Each row is a point. The points of each table are mixes of a few directions, plus a little noise. How many directions does each table use, and how many do they share? Where both have some left over, give the other angles between the two spaces (their principal angles), to ten degrees, smallest first.

First (7 x 3):
[[-21  36   5]
 [ 12 -20  -1]
 [  7 -24 -36]
 [ 24 -31  23]
 [-19  38  22]
 [ 11 -26 -25]
 [-15  28  11]]
Second (7 x 3):
[[  8 -32 -60]
 [ -3  12  22]
 [  5 -21 -38]
 [ -4  17  32]
 [  2  -8 -14]
 [ -5  20  36]
 [ -3  12  22]]
Directions: first 2, second 1, shared 1

First (8 x 6):
[[-13  36  14   8  -2  14]
 [  0 -18 -46  13  -2   4]
 [-17  17 -10   8  13  10]
 [ -3 -15   9 -15  23 -12]
 [-21   4   9 -11  40  -4]
 [ 20 -32   8 -14  -7 -17]
 [ -2  14  10   2  -5   4]
 [ 36  -6   7   8 -60   1]]
Second (8 x 6):
[[ 28 -17  19  -8 -30 -11]
 [-17  10 -11   5  18   6]
 [ -8   5  -5   2   8   3]
 [-29  18 -20   9  31  11]
 [-30  19 -20   9  33  11]
 [ -9   6  -6   3  10   3]
 [ 29 -18  19  -8 -31 -11]
 [ 36 -22  25 -11 -39 -14]]
Directions: first 3, second 1, shared 1

First (9 x 8):
[[ -7 -13  22  -4   7  20  17  19]
 [-14 -27  42  -7  13  38  32  38]
 [ 13  25 -40   7 -13 -36 -31 -36]
 [ 12  24 -38   7 -11 -35 -29 -34]
 [ 12  23 -37   7 -11 -33 -28 -33]
 [ -7 -13  20  -4   6  18  15  18]
 [-16 -29  48  -9  15  43  36  42]
 [  5  11 -18   3  -6 -16 -14 -16]
 [  0  -1   1   0   0   0   0   0]]
Second (7 x 8):
[[ 17  11 -24  26  10 -13 -10  32]
 [ -6 -21  15  -9  14  13  18   3]
 [ -4 -34   0 -22  34  -3  25  24]
 [-18  16 -34 -11  29   1 -11  28]
 [  2  27  26  25 -45  20 -16 -38]
 [-16  13  40 -31 -60  -2  -5 -22]
 [ 24 -12 -22  24  18 -16  -1 -26]]
Directions: first 1, second 5, shared 1

First (11 x 11):
[[  1 -11  25  -9  -6   7  15  -7  19   6   0]
 [  2  -3 -40   1  18  -8  -8  -9 -24 -22 -27]
 [-10  11  -7  -9   7  -7  -5  14 -24  -8  60]
 [ -1   2   6   0  -3   1   0   3   2   3   8]
 [ -1  -3   4  -4   1   1   4  -2   1  -1   5]
 [  2  -1   0   3  -2   1  -1  -2   4   2 -12]
 [  1   7  -1  10  -5   0  -7   6   2   7  -5]
 [  0   2   7   3  -5   1  -1   3   5   6   1]
 [  3  -6 -18   0   9  -2  -1 -10  -7 -11 -26]
 [  1  -5  21  -4  -7   6   9  -2  15   8   3]
 [  1   6   4   9  -7   1  -6   6   6  10  -6]]
Second (11 x 11):
[[-23  -8 -21   4   1   6 -15 -12  11  25   7]
 [-13   0  -1  10   7  12   3   9   7  -6   1]
 [  4   7   2   7  -6   3   2  17 -13   1  -6]
 [-22 -13  -2  -6   3  12   1 -13   4  16   7]
 [ 19   1   0  -3   3 -13   4  -2  15 -19   3]
 [-13   0  17   1  15   9   7  -6   1 -15  -2]
 [  1 -10 -16   1 -11   4   4  11  10  13   9]
 [ 16  20  -4   3  -9 -19 -22  -3 -23  10 -13]
 [ 12   1  13 -13   2 -10   3 -15  -4  -9  -2]
 [ 33   5  -1  -4  -9 -19   4   8   2 -13  -1]
 [-13  -2  14   1   3  15  10   7 -11  -2  -3]]
Directions: first 3, second 5, shared 1; angles 70, 90

First (8 x 12):
[[  1   0   0  -1   1  -1   1   1   1  -1   1   1]
 [-10   2   1  16  -8  12 -11  -6  -9  11  -7 -12]
 [  1   0   0  -1   1  -1   1   1   1  -1   1   1]
 [-10   2   0  15  -8  11 -10  -6  -9  10  -6 -11]
 [-10   2   1  16  -8  12 -11  -6  -9  11  -7 -12]
 [-10   2   0  15  -8  11 -10  -6  -9  10  -7 -11]
 [ 38  -7  -2 -60  31 -44  40  24  34 -40  25  44]
 [  0   0   0   0   0   0   0   0   0   0   0   0]]
Second (9 x 12):
[[ 23 -38   2  17 -35  -8  11  12   9   6 -11  20]
 [-12  21 -17 -11  22   9   3  -1 -14   6  16  -3]
 [ -7  16  13  -3  27   5 -11 -38  -5 -17  20 -20]
 [-21  -4  27   1  -4  -4 -26   8   3  -7   2  26]
 [  3   5  10  -1  -5  -7  -5   2  13  -6 -23 -18]
 [ -5   1 -24  -4   7  10  12   9 -19  15  25  22]
 [  6 -20  -1   7 -25  -6   4  25   6   9 -13  22]
 [ -4  18  -8  -8  12   2   2   0  -1   1  -5 -18]
 [ 17   2  -2   2   2  -2  10 -18   8  -6 -10 -30]]
Directions: first 1, second 4, shared 0; angles 80

First (10 x 14):
[[ 27  -9 -15   9 -12   9   0 -17  20  18   1   9  -1   1]
 [-22   3  14  -9  16  -3   2  16 -15 -12   1  -9  -1  -6]
 [ -7  -8   8 -20  14  21   9  -4   2   0  -1 -10  -5 -17]
 [ -9  -6   1   6  14 -20  -8  15 -10   2   4 -13   2   7]
 [-14   3  11  -6  13   7   5  13  -6  -6   1  -1  -2 -10]
 [ 43 -36 -44  10 -26 -51 -31 -47   8  30   2 -36   7  51]
 [-19  23  10  -5 -12 -10   1   3 -19 -26  -6   5   3   8]
 [  7  29   1  25 -21  11   7  13   9  -7  -2  44   3  -5]
 [-24   1  15  -5  22  -6   1  24 -16  -9   3 -10  -1  -6]
 [ 19   0  -2  -5  -7  43  16 -15  26  11  -2  22  -6 -24]]
Second (11 x 14):
[[  7  -2  -3 -33 -14  19   0 -20  -8 -21   7  -1 -11   7]
 [ 22  15 -20  17   7  19 -10  20 -28   3  20   1  -3   8]
 [ -4  -2   1   9  20  12   9  -6   7  27 -13 -20   8 -22]
 [ 13  12 -15  19  11   8  -9  20 -23   7  13  -4   1   6]
 [ -2  -5   4 -30 -13   4   1 -19  -2 -20   1  -1  -8   8]
 [ -5 -15  14 -32 -22   2  11 -29  30 -15 -10  15  -7  -4]
 [-23  -4  20  55   5 -60  -1  35  38  21 -18  26  19  -5]
 [-28   6   3  12  28 -34 -10  14 -35   7  -9 -48  14   8]
 [ -6  -9  10 -17 -14  -5   5 -15  18 -11  -6  10  -3   0]
 [ 19  10 -15  20   8  20  -3  15 -11  12  12   5  -1  -3]
 [  9  -6   1 -18 -15  15   5 -15  14 -10   2  16  -8  -2]]
Directions: first 4, second 4, shared 2; angles 50, 90

First (9 x 20):
[[ -2 -19  23  16  19  12  -4  10  -4  -9 -21   1   5 -11  13 -11   3   7
    8  -1]
 [ 15 -33  24  14  24  24  17  45 -25 -25 -15  28   4 -18   8 -17   3  12
   11   2]
 [  5 -33   1 -21  20 -22 -20 -31   6  18  18 -52  -1  14  -6   5  12   5
   10  18]
 [-17  33 -20   1 -15 -17 -17 -41  18  15   7 -16   2   4   1  16   0 -15
  -13   1]
 [-20  11  11  21   5   1 -20 -23  14   3 -23 -11   8  -9  18  -1   1  -5
   -3  -4]
 [ 15  -7 -14 -18  -4  -5  13  12 -10   0  23   4  -5   8 -15   4   1   1
    0   6]
 [-17  60 -24  -5 -50  -4   6 -11  22  13  -1  16 -10  15  -9  10 -17 -10
  -16 -24]
 [ 32 -51   6   5  43  10  17  38 -42 -28  18  20  11 -23   0  -6  15   4
    7  28]
 [-12  39  -9 -11 -42   1   9   2  20  13  -7  10 -14  20 -10   1 -17   2
   -5 -27]]
Second (10 x 20):
[[ -1   1  -1  -9  -6   1  -8 -20  19  13   7 -14  -9  15 -13   8   1   8
   -1  -2]
 [  9  -8   9 -12 -11  14  12  20   6   3  -1   8 -14  15 -15  -6  -6  18
    7 -13]
 [ -8   7 -11  16  16 -17 -10 -14 -16  -8   2  -4  19 -23  21   4   7 -23
   -7  17]
 [-10   9   0  26  14  -8   2  13 -26 -21 -17  16  22 -33  33  -9  -1 -22
   -3   6]
 [-28  28  22  30 -11  16 -10  -1  17  -2 -47  12   4 -10  24 -12 -11  -1
   -1 -25]
 [  4  -3   1 -15 -10   6  -4 -12  21  15   9 -13 -15  22 -21   6   0  14
    2  -5]
 [ 36 -35 -26 -31  18 -20  17  15 -33  -6  54  -5   0   2 -21   9  13  -4
    3  32]
 [ -5   6   0  -5  -7   2 -12 -24  22  14   2 -16  -8  13 -10   8   1   6
   -3  -3]
 [-40  38  20  46  -5   8 -19 -14  13  -7 -56  10  17 -25  41 -10  -9 -15
   -7 -20]
 [ 44 -42 -13 -45   3  -1  32  38 -23  -2  49   5 -18  22 -39   1   4  18
   11  14]]
Directions: first 4, second 3, shared 2; angles 30

First (9 x 24):
[[ -9  20 -10   0   4  -4  10 -12  -2  26   8  -1  -7 -23   9   6 -14   1
   15  20   4  10  -2 -12]
 [ 14 -13  13   7  22   3 -12   5 -12  -8  -7   4   7   9 -20   1   3 -16
   -4  -9  -1  -8  13  -7]
 [  2   5  -6 -15 -20  -1  15   5  35  -9   4  -8  -1  49  29  -8  15  22
  -12 -15 -13 -10 -20  23]
 [-15  24 -21 -19 -40  -5  24  -7  37   8   9 -12 -11  24  49  -5   7  35
    1   3  -8   5 -32  25]
 [-12   4 -10  -8  -4   0  29   4  27  12  27   7  -1  -1   0  -1 -16   5
   -7   9   4  -2  -5  -4]
 [ 15 -36  20   8  19   7 -15  19 -11 -30  -4  11  14  10 -41  -3   6 -21
  -20 -21   2 -15  19  -4]
 [-10 -33   8   8  21   6  17  21  -1  -4  34  26  12 -40 -60   2 -31 -29
  -19   7  20  -6  26 -28]
 [-15  13  -8   5 -33  -4 -24 -15 -32   0 -25 -11 -12 -47  21   3   6  14
   22  13   6  24  -8   9]
 [ 31  15  14  12  31  -2 -43 -21 -41   4 -46 -16  -1  19  12   6  23 -11
   25  -7 -15   1   9  -3]]
Second (10 x 24):
[[-13   5 -21 -14 -25  -1  -2 -18  15   1   9 -11  -6   0  28   3   1  23
    9  -6 -11   8 -12   2]
 [-20   4  -3   2  -8 -16  26   3 -22 -13   8  -6 -10  13  22  12 -17   5
    7   9   1  12   6  13]
 [ 24 -21   7  -9   1  -1  -5   5 -10  -3  20 -24  11  -6  -3   0  -2  -1
    9  -8  -2   3  16 -14]
 [ 17 -31  -8 -11  15   2 -28 -21 -14  -7  25 -19  13 -11 -14  11  -3  -5
   18 -22 -17   1  26 -36]
 [ 14   2  -3 -10   2  -2   4  -4   8   8  13 -15   4  12  13  -1   2   5
    7  -4  -7   1   1  -7]
 [-59  19 -19  12  -8  -1  25  -6  20 -16 -15  42 -19  26   4   9 -11   4
  -25   2  -3  -5 -19  27]
 [ 33  14  15   8  27  -7 -24 -10 -47  27 -15 -23   2 -28   4   5   1 -13
   36  17   4  15  17 -19]
 [  5  14  17  12  18  18  22  32  56  11 -20  44   4  35 -33 -24  15 -13
  -49   1  14 -36 -25  20]
 [-35   3   5  10 -32   2  29  30  24 -21 -17  35  -9   5  -9 -13   1   5
  -39   8  19  -8 -25  41]
 [ 36 -10   9   1   9   6 -43 -12 -28  19  -8 -24   9 -45 -11  -5  11  -8
   27   1   2   8  15 -27]]
Directions: first 4, second 6, shared 3; angles 80
